Each row of a before or after table is a point. The points were changed in one or more steps. Then noise was added and the rows were shuffled. The steps act on columns, c1 being the first. What was done? A step turns or swaps two columns, mirrors them in a line or flattens them onto one, adds a multiple of one to another, or multiplies or shifts one. Angles are multiples of 10 degrees, from the lower column toward the higher: turns from -170 to 170, lines from 10 to 170 but not 90. Use the fewest steps. Two steps may share a column if one is a turn and the other turns, adds or multiplies; they go together, in the order done. Otherwise the lowest column goes first.

Before, 12 rows:
[[ 16   2 -24]
 [ 45  37   0]
 [ 26  -6 -54]
 [ -1  13 -82]
 [ -4   5 -28]
 [-28  17 -37]
 [-27  30  -1]
 [-47  50 -14]
 [ 49 -45 -72]
 [ 39 -56  15]
 [  0  18  20]
 [-11 -72   7]]
After (12 x 3):
[[ 61 -56  15]
 [ 26   2 -24]
 [  1  20  20]
 [ 42  -6 -55]
 [-75  49 -15]
 [-17 -72   7]
 [ 72  37   0]
 [ -7   5 -29]
 [ 79 -46 -73]
 [-44  31  -1]
 [ -2  12 -83]
 [-44  17 -37]]
Steps: multiply c1 by 1.6

Before, 11 rows:
[[-47 -50  30 -44  -1 -13  -7 -70]
 [-30 -61   7  -8  20  49  52   7]
 [ 15  59 -53   7 -43  -4 -17  55]
 [-17 -36  49 -17 -14 -47  18 -65]
 [  3 -47 -15 -75 -47  59  -2  15]
 [  6  23 -48  32   4  64 -55  40]
 [ 15   1  68 -16  32 -18 -13 -13]
 [ 33 -74 -23 -17  14  20   4  -3]
 [ 20 -53  28 -14   3  55  45 -80]
 [-12 -32  14 -34  12 -52  -2 -61]
 [ 22   4 -36  57 -65  43 -60  88]]
After (11 x 8):
[[ 23  -5  65 -19  35 -19 -15  -2]
 [  9 -30 -15 -72 -44  55   0 -19]
 [ 52 -56 -24 -15  16  23   5 -33]
 [-20 -50  16 -33  12 -54  -1 -26]
 [ 37  40 -35  56 -65  43 -60  23]
 [  7  35 -47  36   6  66 -54  19]
 [-27 -54  48 -15 -13 -46  18 -31]
 [-78 -71  28 -43  -3 -15  -6 -38]
 [ 23  69 -54  10 -41  -7 -15  38]
 [-47 -47   7  -7  24  45  51 -27]
 [ 33 -76  31 -16  -1  51  43 -42]]
Steps: multiply c1 by 1.6; flatten c2 and c8 onto the line at 30 degrees

Before:
[[  22  -42  -50   71 -112    6   45    1  -21   -4   -8]
 [ -31   46  -37    9  -28   24  -19   33  -26   18   12]
 [  21   -7   -4   80    0   62   13   33   -7   -1 -104]
 [ -45  -48    4  -18   -7   54   37   21   71    4    7]
 [  34   18  -43   -3   25   30   32   21  -15  -13   -9]
 [  31   -3  -18   -4  -21   68  -74   -3    6   14   -7]
 [  39  -13   19   19   19   29   60   11  -30   25  -20]
 [   5   21   14  -10  -12  -10  -40  -23  -29  -35    9]
 [  35   30   -1   -7  -17   32   29   -9   -9   24   -2]
 [   0    3    6  -11   21   20   13   -4   73   -2 -121]
 [  46   45    4   34   21   62   -1   -9    4    1   18]
 [   0   27   12  -18   13 -118  -70    6   23   -5   -5]
 [  48   35   28  -14  -14  -53   23   46   -2  -25  -23]]
After:
[[  44  -12   -5   15    2   63    8   34   -6   -1 -105]
 [  52   27    0   21   20   62  -23  -10    7    3   18]
 [   2   32   15   -1   -9  -11  -29  -23  -29  -35    7]
 [  29   -4  -42   11   26   30    5   21  -15  -12  -10]
 [  -2   -4    5   -1   21   21    5    0   74   -1 -123]
 [  25   36  -17    9  -21   66  -30   -4    8   14   -8]
 [  37    9   28   15  -14  -54   -6   45    1  -26  -23]
 [  39  -41   19   16   18   31   31   12  -31   25  -18]
 [  -6   50   14   -4   14 -118  -40    5   23   -4   -6]
 [ -45  -47    4  -18   -9   56   38   25   71    6    7]
 [  42  -46  -49   15 -111    7   38    1  -18   -4   -7]
 [ -25   35  -36  -10  -29   25  -32   35  -25   19   13]
 [  28    3    2   12  -17   32   -4   -9   -8   26   -1]]
Steps: flatten c1 and c4 onto the line at 20 degrees; flatten c2 and c7 onto the line at 140 degrees

Before:
[[  12   -9   -6    9    7   -3   17   20   -2   -1   70   -6   23   87]
 [ -60  -69   -1  -33  -40   31   13    3   25   27   60   15   63   17]
 [  33    0  -41  -53  -31   12  -63   -1  -16   50   10   17   22  -41]
 [   4  -99   34  -18  -45   45  -33  -16  -58   45   -9   22  -14  -12]
 [  -5  -39   27    8  -78   11    5    1  -60    3  -30  -20   -3   13]
 [ -48  -40   26   -9    6   -5   13   58   10    7    8   23   24   -9]
 [   6   24   60  -47   -5   17  -28   20   -1   24  -22    0   45   23]
 [  17    6  -18  -25  -60    2   52   15   20  -32   75   72   -9   -3]
 [ -38   38   -6    3   20   24  -65  -65  105 -101   12  -46   11  -31]
 [   1   28  -12   26  -50   46  -43   54  -17   23   20   49  -46   10]
 [ -56  -50   11  -21  -19  -10  -97   21   13  -36  102   22   93   27]
 [  15   61   -2   52   10  -10  -12  -31   35   46  -23   29  -15   26]]
After (12 x 14):
[[   9   49   60  -46   -4   17   -7  -23  -22   24   20    0   43   21]
 [   3  -77   35  -17  -46   43   44   -5  -48   47  -18   23  -23  -17]
 [ -67  -46   -9  -35  -41   31  -18   57   17   27    5   17   64   17]
 [  -5  -16   29    6  -75   11   59  -31  -14    2    1  -22   -2   15]
 [  17   29  -17  -21  -62   -2    0   71   54  -38   19   72  -11   -2]
 [  12   83   -2   58   12  -11  -35  -23    3   47  -26   27  -15   20]
 [ -58  -32    9  -22  -20  -10  -43  102  -87  -37   23   23   95   28]
 [ -34   60   -6   -2   21   22 -120   14  -21 -100  -61  -43   11  -31]
 [   3   46   -9   26  -46   48    3   24  -44   20   56   52  -47    9]
 [  12   15   -8    9    5   -2    7   74   14    1   20   -4   25   90]
 [ -48  -20   28   -5   10   -5   -5    9   19   11   57   28   23   -6]
 [  37   23  -42  -51  -30    9   -9    9  -65   44    2   16   23  -41]]
Steps: shift c2 by 20; turn c7 and c9 by 70 degrees; swap c8 and c11

Before, 8 rows:
[[ 30  18  32 -25 -11   9 -33  88   0 -84  11 -25  -3   3   9  18  16 -16
  -42  65]
 [-62   3 -11  89 -12  71  -2  23 -22  17  79 -36  35  39 -35 -17 -54  19
   -3 -86]
 [-16 -38 -27  24  76  17   6 -42 -35 -89  18  21 -24  20  14 -18  -4  45
  -32 -16]
 [ 10  67  41  59 -38  16 -44  25  76  -1  31  56 -27 -43 -70  51  13 -50
    1 -14]
 [-10 -53 -13  53  73 -13 -52  60 -30 -14  10 101 -54 -33  36 -63  38  67
   20 -12]
 [-22 -15 -50  59   6  50 -68   0 -19 -11  21  73 -27 -53 -37  34 -67  10
   32  24]
 [-10 -23  17   5  47  72  19  -4  23  -7  -6  34  27 -35  11 -21 -41 -54
  -38  31]
 [ 35  -8  -3  44 -42  54  17 -24  15  14  24   9   4 -22  17  -4  54 -22
   14  -1]]
After (8 x 20):
[[ 11  67  41  60 -40  17 -40  24  75  -1  11  57 -27 -43 -75  52  13 -51
    2 -14]
 [ 27  18  31 -25 -11   8  25  89   0 -85   3 -23  -3   3 -23  17  17 -17
  -43  64]
 [ 34  -8  -2  43 -43  54   7 -25  16  16  10   9   2 -24  24  -4  54 -21
   12  -1]
 [-10 -23  16   4  46  71  -1  -3  22  -5  -2  34  27 -36  21 -22 -42 -52
  -39  30]
 [-16 -38 -27  24  75  18   9 -42 -32 -87   8  20 -23  20  12 -18  -2  46
  -31 -17]
 [ -9 -53 -13  53  72 -13  56  60 -27 -15   3 101 -52 -32 -26 -62  40  67
   22 -10]
 [-22 -17 -51  58   6  49   2   1 -19  -9   9  73 -27 -52 -78  36 -67  11
   30  25]
 [-61   3 -12  90 -12  70 -30  24 -23  17  32 -35  35  41 -19 -18 -54  18
   -1 -85]]
Steps: mirror c7 and c15 in the line at 60 degrees; multiply c11 by 0.4
